Rows are points. Each copy is the shape, with its points in the same order, turned, moved and blurred by noise. Some copies are also mirrored. Which?
(in the rows, 128 means zero)

Shape:
[[114 110 122]
 [ 82  68 108]
 [135 127 121]
 [148 157  98]
 [ 94 136 117]
 [167 196 140]
 [116 126  98]
 [165 134 190]]
Copy 1:
[[138 102 119]
 [110  63  95]
 [159 117 127]
 [186 143 113]
 [126 130 103]
 [187 185 157]
 [152 115  98]
 [154 128 201]]
Copy 1 is: only turned
Copy 2, 8 rows:
[[128 127 123]
 [127 105 172]
 [132 144 102]
 [106 175  87]
 [ 97 120 112]
 [116 167  30]
 [108 145 125]
 [176 119  49]]
Copy 2 is: mirrored
Copy 3, 8 rows:
[[106 156 130]
 [ 59 180 143]
 [121 137 119]
 [142 143  78]
 [128 182 126]
 [197 123  99]
 [111 163 104]
 [153  85 157]]
Copy 3 is: only turned
Copy 4, 8 rows:
[[ 87 146 134]
 [ 39 161 123]
 [111 133 125]
 [151 142 106]
 [106 177 140]
 [191 130 144]
 [104 152 108]
 [136  95 182]]
Copy 4 is: only turned

Shape, 8 rows:
[[142 126  95 127]
 [131 160 192 102]
 [109 163  88 125]
 [160  78 168 136]
 [181 166 116 172]
 [120  96  86 176]
 [ 93 161 148  99]
 [166 130 108 168]]
Copy 1, 8 rows:
[[121 111 103 111]
 [184 181 148 134]
 [ 94 126 110 144]
 [189 115 142  69]
 [166  78  92 156]
 [105  63 140 103]
 [123 179 143 138]
 [155  74 111 121]]
Copy 1 is: only turned
Copy 2 (8 x 4):
[[137 137  77 119]
 [101 172 172 129]
 [130 163  74 164]
 [113  96 141  78]
 [198 136 119 133]
 [139  80  65 141]
 [ 86 171 123 159]
 [174 115 100 123]]
Copy 2 is: only turned

Shape, 9 rows:
[[101  85 127 124 137 101]
 [ 54 153 133 128 126 176]
 [121 144 131  75 157 139]
 [150  99 171 102  50  74]
 [ 86 155  89  84 132 153]
 [131 106 101 101 120 160]
 [ 87 159  86 119 143 138]
 [111 147 135 148 134 150]
 [167  95 164 147  59  57]]
Copy 1:
[[101 110  77 121 131 135]
 [140 196 110 153  88 158]
 [158 161 119  82 127 127]
 [113  31 157 116  83 143]
 [165 185 105 121  95 109]
 [174 123 100 124 126 139]
 [142 183 107 146 119  99]
 [129 164 138 148 133 146]
 [ 87  34 161 141 134 148]]
Copy 1 is: only turned
Copy 2 (9 x 6):
[[104  88 147  97 155 144]
 [109 130  96 164 185  94]
 [160 150 123 114 169 144]
 [ 69 147 172  84  68 131]
 [138 139  84 147 168 156]
 [155 102 103 122 122 138]
 [129 119 109 167 172 163]
 [132 121 142 162 155 109]
 [ 67 117 207 105  60 138]]
Copy 2 is: mirrored
Copy 3, 9 rows:
[[124  94  84 157 155 139]
 [120 140 158  86 201 151]
 [119 155 100  91 129 113]
 [110  88 152 211  98 102]
 [ 95 126 123  64 144 151]
 [136 141 114 121 120 173]
 [122  99 123  66 156 146]
 [167 121 145 105 163 134]
 [155  54 151 216 104 103]]
Copy 3 is: mirrored
Copy 4, 9 rows:
[[120 139 115 139 141  88]
 [ 84 189 131 113 145 181]
 [133 135 158  83 168 134]
 [157 126 147 103  46  72]
 [138 185 119  80 170 155]
 [140 131  94  89 145 138]
 [145 187 121 117 176 153]
 [129 142 137 140 139 165]
 [178 112 138 151  45  70]]
Copy 4 is: only turned

Shape (13 x 8):
[[ 92 123  92 104 124 120  54 135]
 [132 142 132 121 117 123 148  87]
 [143 135 131  92 136 140 144  90]
 [ 97 135 114 109 162 131 163 111]
 [115 120 144 152 139 125 100 150]
 [103 153 111 153 131 123 150  96]
 [122 123 133 137 144 117 161  85]
 [ 92 150 140 148 141 153 132  93]
 [120 137 141 125 126 119 139  92]
 [102 111 126 148 124 149 155 100]
 [ 94 120 121 145 123 127 113 149]
 [249 123 127 136 124 141 142 142]
 [103 130 126 144 117 135 163 193]]
Copy 1, 13 rows:
[[133  89 121 137 169  89  65  90]
 [127 132 118 105  95 130 137  87]
 [132 129 115  73 101 134 128 116]
 [104 136 115  85 144 102 156 107]
 [ 98 138 130 157 149 123  95 125]
 [101 132 101 123 125 119 150  77]
 [104 132 131 111 107 127 160 106]
 [ 65 129 105 113 116 136 123  93]
 [112 130 135 110 111 131 135  91]
 [ 96 111 119 122 132 154 158 107]
 [115 131 124 146 171 127 119 107]
 [196 161  92 141  84 144 122 182]
 [125 168 113 136 198 149 147 116]]
Copy 1 is: mirrored
Copy 2, 13 rows:
[[153 139 113  78 124 121  86 129]
 [109 135 115 171 144 103 140 116]
 [103 143 102 160 173 114 140 140]
 [ 74 158 129 156 124 134 135 138]
 [149 122 164 120 135 138 132 139]
 [105 141 141 169 115 122 132  97]
 [ 84 121 130 168 136 112 153 118]
 [103 130 148 175 144 145 105 112]
 [108 131 135 166 146 106 130 126]
 [105 110 119 172 119 144 135 125]
 [144 122 144 130 105 137 122 141]
 [170 145 111 145 199 126 240 129]
 [149 154 149 159  84 153 157 173]]
Copy 2 is: mirrored
Copy 3:
[[ 82 139 119 159  90 117 122  68]
 [166 141 161 120  91 133 133 145]
 [169 159 138  97  97 125 116 129]
 [142 138 127  99  98 183 122 132]
 [112 129 129 157 153 139 137 124]
 [144 124 137 143  80 163 136 151]
 [167 135 160 125 107 169 117 148]
 [163 135 123 138 100 159 169 129]
 [154 142 157 129 100 141 140 138]
 [167 105 143 131 112 160 138 127]
 [111 109 135 146 124 142 139 115]
 [175 131 128 115 162  59  57 184]
 [ 92  78 125 104 137 143 143 161]]
Copy 3 is: mirrored

Shape:
[[143 145 114 150 151 105 133 133 124]
 [121 116 130 105 175 102  95 112 115]
 [152 113 112 122 113 161 121 134 124]
 [137  99 125 202 152 119  87 118 133]
 [105 130 126 116 126 135 187 124 146]
 [113 131  86 115 161 111  87 134 130]
 [135 142 112 112   7  99  78 132 129]
 [110 125 132 105 161 123  83 186 137]
 [107 111  96  99 150 102 125 146 156]
 [130 131 122 117 144 121  79 115 147]
 [161 125 127 109 161 116 123 116 158]
 [122 141 129 187 178 215 136 125 159]]
Copy 1:
[[141 113  96 146 116 109 105 133 114]
 [ 99  86 105 101 108  89 127 130 149]
 [160 110 125  89 155 134 111 135 121]
 [129 146  94 120 118 105  49 133 161]
 [129 128 119 138 135 173 154 123 110]
 [119  90 130 133 142  79 121 118 152]
 [143 124 225 110 133 107  99 210  88]
 [135 124 108 115 156  66 159 149 160]
 [124 104 139 145 135 118 152 131 165]
 [121 114 133  97 113  85 117 124 138]
 [148 105 120 109  88 114 133 113 139]
 [151 181  73 107 157 127  98  51 116]]
Copy 1 is: mirrored
Copy 2 (12 x 9):
[[112 123 133 151 164 142 106  94 129]
 [116 131 189 160 138 128 144  71 144]
 [137 134 140 109 120 167 133 127 150]
 [165 157 171 165 163 160  70 104 146]
 [115 141 113 136 117 150 154 107  84]
 [ 83 135 196 150 133 145 114  98 146]
 [135  84 149  74  51  93  62 115 143]
 [106 125 218 104 151 151 134  86 119]
 [ 85 132 178 142 111 175 129  72 110]
 [116 155 180 124 128 130 116  80 156]
 [118 141 139 131 144 157 137  59 148]
 [136 220 130 126 184 170 135 147 124]]
Copy 2 is: mirrored
Copy 3:
[[116 152 148 129 128 126 118 137 163]
 [151  99 166 137 146 103  95 138 136]
 [152 154  87 152 136 116 118 115 126]
 [111 126 111 141 130 119  54 147 192]
 [133 126 116 107  98  96 164  90 145]
 [169 140 140 105 147 107  99 162 139]
 [187 166  92  90  90 215  68  98 107]
 [163 101 115 117 176 134 131 170 137]
 [184 125 133 108 118 109 143 148 157]
 [169 131 138 117 154 120  89 123 156]
 [166 138 151 154 154 110 127 106 173]
 [ 83 150  59 118 184  62 124 113 193]]
Copy 3 is: only turned

Shape, 14 rows:
[[ 68 114 128 130 184 164 160 111 144  78 161]
 [125 104 102 121  77 113 116 139 110 132  89]
 [ 92 170 177 178 120 149 101 129 109 148 154]
 [113 142 105  79 169 153 131 132 166 165 171]
 [ 37  97 107  97 142 125 124 112 155 123  83]
 [ 76 192 127 157 156 192 192 111 175 110 158]
 [117 121 124  83 161 159 123 160 129 152 105]
 [150 170  86 118 120 117  96  77  85 146 179]
 [115 200 154 128 135 150  70 110  87 131 124]
 [149  90 117 111 126 173 111 115 164 124 138]
 [ 96 122 161 144  78 123  98 136  57 103 139]
 [127 150 184 123  92 150 110 106  64 178 117]
 [112 111 129 184 167 139 135 109 106 101 150]
 [185  97 167 118 135 112 144 128 189  96 120]]
Copy 1, 14 rows:
[[142 183 183 132 127 146 121  77  53 117 148]
 [109  53 110 184 110 145 148 111 127 167 135]
 [ 77 101 180 181 170 131  66 157 116 105 134]
 [130 152 121  86 124 156 110 152 107 164 167]
 [113  99 159 136 126 141 122  52  92 208 139]
 [ 85 171 164 112 148 158  96  72 107  73 142]
 [ 98 130 145 113 111 137 143 152  93 183 111]
 [136  80  66 137 142 115  75 159  88 102 149]
 [103  84 152 145 123  92  51 152  88 117  94]
 [165 117 141 143 119 195 145 139 114 144 116]
 [102  51 168 213 115 104 122 142  87 115 151]
 [ 95  35 171 145 147 121 109 174 109 116 113]
 [129 138 143 193 172 130 131 120  82 110 118]
 [183 138 155 155 133 138 168 133 192 143 128]]
Copy 1 is: mirrored
Copy 2, 14 rows:
[[ 81  72 173 112 158 136 175 150  84 146 153]
 [119 104  69 151 104 141  98 113 132 119  98]
 [185 137 138 141 178 171 148 105 133 130 147]
 [114 143 142  93 138  90 109 123 103 184 144]
 [ 75  84 159 175 116 155 114 129  97 173 103]
 [ 82 137 178  95 165 155 185  81  78 129 194]
 [ 85 136 110 112 152 128 117 139 138 186 105]
 [165 109 127 122 160  55  97  98 114  94 145]
 [146 155 149 143 213 136 100 108 142 101 116]
 [134 123 101  77 129 143 111 135  65 151  99]
 [174  82 102 163 159 169 114 145 166 103 131]
 [171 109 114 110 179 158  94  78 188 134 112]
 [151  85 131 123 172 134 184 127  91 136 125]
 [137 137 134  53  82 152 151 162 115 131  66]]
Copy 2 is: mirrored
Copy 3, 14 rows:
[[ 96 127  67 116 129 158 160 157 189  95 185]
 [142  98 103 142 120 118 106 111 103 147  96]
 [ 62 173 145 145 123 135 144 156  92 128 161]
 [158 154  94  72 123  95 174 158 145 141 184]
 [ 93  88  55 112 162  91 149 150 166 144 111]
 [ 94 219  58 147 119 141 173 141 184 124 190]
 [161 115  92 114 137 124 184 169 115 147 136]
 [143 170 117  71 141 117 102  96  73  90 169]
 [103 168 136 130 190 137 149 136  65 117 158]
 [150 126 115  83 123 166 134 132 153 168 142]
 [ 79  91 135 161 124 145 119 109  72 113 150]
 [ 92 144 145 122 122 140 178 104  43 132 113]
 [ 95 142 102 119 110 172 117 164 140  78 145]
 [174 128 173 127 116 155 149 124 201 128 112]]
Copy 3 is: mirrored
Copy 4:
[[101 165 108 156 226 127 162 148 108 171 145]
 [125 110 117 101  97 127 149  90 137 113 136]
 [ 89 202  88 160 121 133  74 152 115 120 148]
 [147 134 131 102 205 150  64 140 108 176 134]
 [ 51  98 132 105 186  96 149 123 118 146 138]
 [104 218  96 139 207 104 110 153 158 213 151]
 [124 139 124  87 159 150 118 139 114 134  93]
 [180 139  56 146 135 122  83  89  88 157 162]
 [109 169  28 145 140 119  72 121 123 104 107]
 [133 107 122 156 156 190 122 113 137 169 115]
 [ 92 179  76 150 102 141 143  89 102  73 164]
 [ 96 190  80 127  84 144  84  93  70 113 102]
 [134 172  95 182 146 117 156 156 107 147 140]
 [155 145 174 187 164 152 132  82 155 141  80]]
Copy 4 is: only turned

Shape, 16 rows:
[[111  98 142 129 191 111 131 183 136 111  47 113]
 [122 134 166 138 120 125  89 117 151 128 125 124]
 [136  99 101 118 170 126 135  75  64 122  76 174]
 [162 144 118 116 182 161 139 146 122 119 166 119]
 [ 76 173 168  98 138  84 132 164 146 131 163 127]
 [122  87 174 176 142 148 158 142 224 152 138 198]
 [133  86 118  89  91 117 154 195 114 101 126 180]
 [ 77 112  82 126 155 102  88 103 122 137 138 136]
 [162 159  99 164 177 157 119  70 127  66 151 111]
 [151 150 145 169 119 105 167 132 111 108 149 149]
 [172 141 175 123  49  84 123 151 120 164  87  86]
 [ 84 157 136 122 155 118 194 200 179  90  61 120]
 [145 132  95  94 119 136 120 176  89 137  95 109]
 [141 148 151 120  99 131 162 104 106 103 118 140]
 [167 141 136 111 155  85 139 116 145 124  94 148]
 [124 131 144 141 104 151  89 184 118 155 118 209]]
Copy 1:
[[142 125 167 164 164  85 204 173 103 156 106 111]
 [132 117 135 144 155 141 130 136 127  99 164 145]
 [108 183 125 119  96  70 153  94  72 145 144 131]
 [ 98 150 106 122 165 153 156 150 143 200 151 164]
 [166 105 173 112 124 143 137 184 170 133 150 160]
 [158 110 165 191 159 182 207  53 157 111 107 172]
 [204 143 154 124 124 170 157 139  75 176 105 126]
 [ 92  82 137 103 107 109 140 137  92 131 151 169]
 [ 43 167 108 136 127 151 167 132 133 168 213 146]
 [163 144 139 170 101 149 130 121 150 176 182 139]
 [214 113 108 173 167 135  83 145 135 120 160  74]
 [170 134 148 157 115 132 237 207 163 145 112 104]
 [153 134  94 133 138 128 129 183  87 166 115 123]
 [142 176 123 135 105 148 123 128 132 141 156 105]
 [170 139 123 118 150  96 175 117 136 151 186 116]
 [186 145 123 171 141 149 136 128  81 122 125 212]]
Copy 1 is: only turned
Copy 2:
[[ 32 113 100  86 129 132 120 146 127 146  74 138]
 [137 120 129 117  89 155 111 136 159  99 125 167]
 [127  98 112 119 130  27 112  96 113 148 132 138]
 [ 87 134 157 146 187 143 124 121 133 133 181 162]
 [ 85 161 194  92 111 163 140 165 116  80 146 140]
 [148  97 195 102 113 192 143 105 125 191  72 212]
 [121 159 123 148 131 159 136 102  41 129 104 130]
 [ 95  77 177 130  79  97  77 128 110  93 142 133]
 [113  93 150 157 179  86 110  97 193  90 155 187]
 [142 137 154 151 136 120 179 140 143 120 130 137]
 [174 178  88 128 107 166 104 203 153 123  97 101]
 [ 36 159 174  87 156 161 152 110 143 124  48 115]
 [ 85 163 103 155 130 130 100 126 108 135 138 103]
 [160 150 118 125 149 109 141 119 150 110 119 122]
 [118 157 141 118 150  94 101 162 129 131  94 173]
 [122 163 129 144  55 151 130  96  95 162 139 177]]
Copy 2 is: mirrored
Copy 3:
[[125  84 195 115 172  73  88 124 154 167 141  63]
 [164 122 118 114 163 147 114 115 137 110 142 101]
 [109  37 173 143 143 101 179 145 107 128 152 146]
 [119 118 108 115 129 108 104 188  80 150 112 105]
 [172 167 156  66 174 133 125 163 147 123  82  98]
 [119 163 123 199 194 171  91 158 190 160 145 127]
 [102 114 157 116  87 104 125 165 212 119 101 118]
 [176 118 167 151 142 116 186 148 107 111 123  75]
 [133  95  68 146 172  75 128 157  55  98 131 122]
 [146 134 123 124 146  93 107 141 134 122  99 179]
 [176 120 115  52 104 127 106  59 177 156 137 146]
 [ 88 136 154  96 206  57 102 125 186 172  80  74]
 [120  85 147  89  86  99 128 114 133 151  99  87]
 [111 113 115  91 149 109 140 126 139 108 121 162]
 [158  82 117 102 171  96 139 152 156 165 138 133]
 [135  84 155 151 119 185  98 131 177 119  73 114]]
Copy 3 is: mirrored
Copy 4 (16 x 12):
[[ 53  97 158 137 106 120 144 110 138 139 105 208]
 [112 145 124 137 115 167 140 124 145 136  99 108]
 [145 118 157 142  98 106 167  37 104 132 170 160]
 [153 108 151 138 195 119 154 140 120  92 114 148]
 [ 56 118 172 128 148 184 116 162 121  98 138  97]
 [ 77 126  83 201  96 157 228 187 150  97 120 133]
 [134 118 202 125  77 132 169 192  98 129 150 163]
 [127 101 112 165 113 144  90 107 103 128 176 130]
 [183 150 122 171 176 158 126  73 110  70 101 158]
 [121 170 175 159 118 128 159 138 104  68 117 125]
 [ 90 203 168  56  87 113 130 145 158 137  96 109]
 [ 28 124 158 118 134 168 160 153  96  90 114 223]
 [125 131 163  85 131  95 127 138 100 158 137 165]
 [131 159 164 100 105 153 178 114 101  95 121 125]
 [113 155 164 133 128 142 155 108 166 101 153 160]
 [114 153 156 172 112 127 187 169 100 196 135 117]]
Copy 4 is: only turned

Shape:
[[157 119 136 134 192 131 161 143 121 153 161 151]
 [107 139 142 116 165 122 113 140 159 121 132 179]
 [ 89 119 102 158 123 119 119 130 129  85 164  96]
 [ 79  80 138  93 182  89 105 174 134 156 172 103]
 [118 143  99 102 134 146 113 131 128 112 142 124]
 [128 110 169 183 141  99  98 180 148 153  81 139]
 [127 126 125 145 112 149 163 120 187 107 158 137]
 [ 68 143 148 159 101 187 158 129 125 175 129 179]
 [161 115 108  93 109 118 145 176 139  76 109 150]
 [163  82  73 185 166 104 145 147 141  95 142 118]
 [113  97  80 152 167 129  96  84 128 112 179  86]
 [ 72 176 102 125  98 167 146  90 180 137  85 173]
 [ 73 149 119 167 131 192 100 104 182  83 113 146]
 [122  92 106 175  99  99  85 129 106 131 114 161]
 [133 110 134  90 176 128 128 124 129  94 107  98]
 [ 65  83 106 128 130 192 141 123 118 174 133 158]
 [149  91 140 167 136 181 174  86 155 154 147 179]
 [ 77  81 153 171 110  84 184 169 137  78 122 152]]
Copy 1 (18 x 12):
[[128  91 105 158  72  81 115 143 108 129 132  94]
 [126 133 129 108  91 107 123 134 150 182 146  93]
 [110 105 105 109 160  81 137 110 136 141 162 180]
 [120  97  90 111 123 127 182 169  59 185 151 116]
 [134 122 135 138 126 132 119 136 150 139 145 154]
 [125 139 104  36  82  91 118 103  94 131 148  95]
 [ 87 147  94 147  89  77 120  90 161 142 140 160]
 [ 28 111 166 109  70 113  81 102 140 148 137 132]
 [144 146 104 119  90 126 144 143 173  92 192 132]
 [154  99  67  99  94  34 118 151 136 105 155 170]
 [130  93  93 129 161  69 110 160 116 155 112 186]
 [ 77 157 176 108  78 117 107 113 203 159  99 160]
 [ 99 160 164 104 120  73  74  99 171 194 154 184]
 [101 106  86  42 140 111  87 140 152 116 144 133]
 [154 151 145 127 131  87 153 166 117 116 145 124]
 [ 32 111 152 110  80 120  88 175 120 152 136 162]
 [ 61 137  97 149  61  59  53 135 140 128 110 132]
 [ 55 124  92  75 109  49 172 124 155 126 202 120]]
Copy 1 is: only turned
Copy 2, 18 rows:
[[179 110 136  78 143 153 136 131 165  95 135 160]
 [171 152 113 105 156 153 109 152  94  79 163 131]
 [169 124  95 154 139 180 130  88  94 145 107 123]
 [203  83  70 172 104 127 120 155 138  90 155 157]
 [160 139 129 138 163 171 118 106 126 136 163 116]
 [140 142 110  88  92  95 113 182  94 121 106 136]
 [125 133 139 126 156 190 159 116  94  86 115 129]
 [ 81 114  69  65 139 207 141 141 110 106 149 132]
 [138 185 144 141 153 111 147  97 122 127 164 153]
 [190 133 158 106 106 154 153  88 106 156 103 183]
 [207  68 136 136 112 198 115  85  97 144 139 117]
 [ 97 185 128 108 142 238 114 151  81 106 172 111]
 [142 154 112  97 147 210 153 125  44 120 161  59]
 [133 121 109  93 108 122  77 115  66 143 129 152]
 [195 155 136 127 112 147 118 113 157 112 159  98]
 [111  93  78  95 100 200 141 117 117 109 195 146]
 [112  99 155  46 120 188 157 102 114  64 138 143]
 [134 185  64 130 105 138 150  97  93  86  88 166]]
Copy 2 is: only turned

Shape (16 x 12):
[[161  99 132  85  85  84 163 104 117 178 154  95]
 [129  71 167  66  83 151  95 190 126 112 111 139]
 [132  91 129  76  90 134 130  99 144 140 122 179]
 [168 102 105  92 121  97 137 150 155 102 105 179]
 [140 162 179  96 171 163 120 138 143 103 172 164]
 [162 174 143 110  57 144  99 147 125  94 192  92]
 [ 96  88 186 141 158 194 166 102 149 137 120  73]
 [114 152 116 154 163  87 120 111 159 172 115 101]
 [106 161 183 140 159 137  90 153 187  99 208 124]
 [201 155 167 160 157 189 151 115  99 115 190 108]
 [135  86 186 106 106 183  83 128 115 150 118 159]
 [106 162 186 119 113 123 106 151 124  92 172 100]
 [102 152 111  77  95 105 153 128 144 201 124 115]
 [103  75 133  65 168 153  96 124 132 101 112 167]
 [136 123 123 135  83  81 163 131 108 124 154 149]
 [146 109  96 136 128 119 122 165 124 107 178 173]]
Copy 1 (16 x 12):
[[140 174 123 164  61 112  80  98 104 118 136 142]
 [117 108 134 169 156 193  39 124 100 166 124  87]
 [152 124 107 113  90 153  57 111 155 158 137 104]
 [107 106  72 129  90 160  78 130 140 136  75  94]
 [ 87  89 130  95 164 145  91 174 148 116 140 162]
 [101 120 166 121 156 160 120  71  95  67 142 124]
 [144 178 172 149 190  91  92 148 170 188 115 161]
 [141 182  94 108 113 136 164 150 112 160  97 165]
 [ 53 139 115  67 203 140 117 137 111 131 147 168]
 [138  95 149 127 184  71 112 137 137  65 113 183]
 [179 105 127 134 170 167  51 132 127 163 148 135]
 [ 73 124 147 137 171 160 129 106 112 133 149 162]
 [143 192 129 136  70 154 132 149 116 138 160 104]
 [118  85 136 100 123 158  55 158 135 213 100 120]
 [118 120  83 157  97 119 129  85 129 126 139 117]
 [103  82  78 108 132 108 108 117  99 134 115  96]]
Copy 1 is: only turned
Copy 2:
[[ 97 132 104 180 130  95 123  78 134 187 175 104]
 [ 74 108  83 140 215 120 131 115 124  94  99 118]
 [ 66 165 131 123 178 115 178  97 162 134 120 109]
 [ 78 132 142 124 172  59 163 158 116 122 127 114]
 [161 107 124  96 157 122 191 145 157  78 153  97]
 [122 121 129 149 163 177 110 129 102 103 217 123]
 [164 148  39 120 100 158 203  84 121 110 108 157]
 [145 152  88  96 102  85 129 151 150 174 150 161]
 [150 107  76 107 120 138 159 182 172  67 207 143]
 [192  89 148 132 127 157 200 108  96 126 184 137]
 [111 121 108 115 197 150 171  85 155 116 102 157]
 [163 131  94 156 142 147 115 147 152  78 173 128]
 [ 96 148 106  97 105  90  98  81 159 166 137  93]
 [ 98 139  89 110 193 126 200 159 170 129  77 109]
 [102 138 164 187 122  98 135 128 143 136 149 128]
 [ 98  82 157 144 131 111 167 179 141 141 138 138]]
Copy 2 is: only turned

Shape (15 x 12):
[[118  79 146 108 130 158 174  99 141  77 107  90]
 [167  75 156 161 133  80 141 194 162  97 121 161]
 [121 148 121  78 152 121  98 131 113 159 164 115]
 [ 88  84 150 112 182 138 152 181 101 168  89 101]
 [126 104 126  89 133  91 188 164 127 169 136  88]
 [132  79 152 145 105  80 157 101  98 144 102 112]
 [130 109 115 163 104 149 182 108 160  83 147 115]
 [170 113 102  95 139 143 182 191 102  79 151 168]
 [179 133 115  94  94  86 147 150 178 128 126 176]
 [126 143  77 123  87 102  98 104 115  94 105 126]
 [126 134  92 137 152 177 129  94 173 146 123 141]
 [164 120 143 148 156 176 121 163 136 134 124 101]
 [163  86  97  87 129 142 110 178 102 148 179 108]
 [108  96  97 122 180  91 100 107 166  87  91  95]
 [ 85 141 123 116  89  96 100 103 156 169  99 146]]
Copy 1 (15 x 12):
[[136  86  65 106 171 147 116 153 121 138  69  98]
 [169  30 155 139 109  86 136 116 140 114 133 131]
 [123 169 179  99 132 130 115  93 113 144  60 102]
 [151  88 117  91 132 108 162  64 158 192  42  95]
 [131 104 151 132 179  93 180  97 127 131  39  94]
 [131 109  80 136 120  62 129 105 133 101  60 107]
 [130 112  87 146 154 151 149 172 142 105 112 124]
 [145  84 169 184 192 132  91 119 163 169 116 115]
 [186 107 172 161 170 113 124  98  95  78 115 134]
 [120 148 112 119 140 145  84  79 149  63 105 118]
 [176 179 106  95 152 156 148 128 136 134 113 129]
 [122 118 123  99 134 128 152 107 116 184 137 118]
 [ 96 124 183 111 167 106 113  96 133 169  76 160]
 [161 106 121  32 142 131 114 123 164  81  91  84]
 [172 160 118 113 106 141 139  67 103  66  60 126]]
Copy 1 is: mirrored
Copy 2, 15 rows:
[[104 132 118 158 113  90  65 152  98 191 139 108]
 [103 150 122  55  86  99 117 172 106 144 130 208]
 [148  96 145 118 126 179  71 116  95  83 124 124]
 [ 58 111 155 151 127 198  85 170  80 160 126 170]
 [ 51 114 149  97 129 147  52 167 100 107 112 126]
 [ 68  92 161  88  88 116 124 134 119 163 124 105]
 [ 99 158 119 148  93  61  94 136 138 128 151 120]
 [119 168 119  80 170 116  83 173  91 112 198 149]
 [140 131  98  49 123 116 103 184 149  96 111 133]
 [168 106 182 113 141 100 123 133 153 128 124 110]
 [148 159 115 172  89 158  96 141 159 116 136 116]
 [125 180 144 144  96 151 112 153  67 126 124 145]
 [133 122 177 104 107 151  69 176  64  75 171 133]
 [157 124 168 130 101 131  56 129 153 193 105 161]
 [131  62 130 130 109 146 128 142 170 112  84 126]]
Copy 2 is: mirrored
Copy 3 (15 x 12):
[[ 93 146 197 151 125 125 156 186 155 172  67 162]
 [ 52 110 101  76  94 161 114 170 132 148 103  98]
 [144 146 178 137 118  80 108 106 117 104 145 123]
 [126 173 165 105 102 145  76 165 197 120 131 178]
 [ 63 137 188 131 132 116  82 154 168  78 116 147]
 [ 54 167 122 171 142 108 104 179 165 147 116 131]
 [ 86  97 160 173 148 160 173 158 140 148  68 129]
 [112 149 182  75 164 160 135 165 125  99  75  70]
 [ 40 129 131  94 148 123 141 117  76 103 103 116]
 [106 139 126 153 173  86 184 167 105 133 153 129]
 [137 135 142 168 117 150 162 116 103 114  86 178]
 [138 137 132 117  90 127 146 126 173 117  77 132]
 [114 166 179 122  84 113 138 134 145  71 128  77]
 [120 107 140 134  92  95 141 205  95 152 128 180]
 [ 74 149 124 162 145 113 137 104 105 140 172 180]]
Copy 3 is: only turned
Copy 4:
[[124  96 128  99 209 102 185 111 140  80 141  88]
 [185 109 118 118  96  49 191 125 118  72  80 129]
 [117 123 106 139 114 138  93 122  96 122 113  59]
 [128 123 105 123 163  55 161  70  38 145 116  71]
 [ 94 115 105 120 143  62 152 164  73 101 101  54]
 [121 161 172 139 145  89 198 143 101  89 115  81]
 [108  84 152  85 168 112 169 145 153  90 110 147]
 [139  58  67 173 131  76 173 141 157 132  93 103]
 [158 124 101 129  87  59 141 190 161  95 134 103]
 [123 108 176 180 137 107 103 143 148  92 164 111]
 [142 103 150  75 146 125 113 135 146 166 141 108]
 [128 108 127  97 137  79 137  76 134 140  82  93]
 [143 119  99 160 153  95  97 130 120 122  48  72]
 [177  74 179 102 144 101 118 109  91  73 158  64]
 [131 169 148 122 119 100 110 147  92 110 185 115]]
Copy 4 is: mirrored
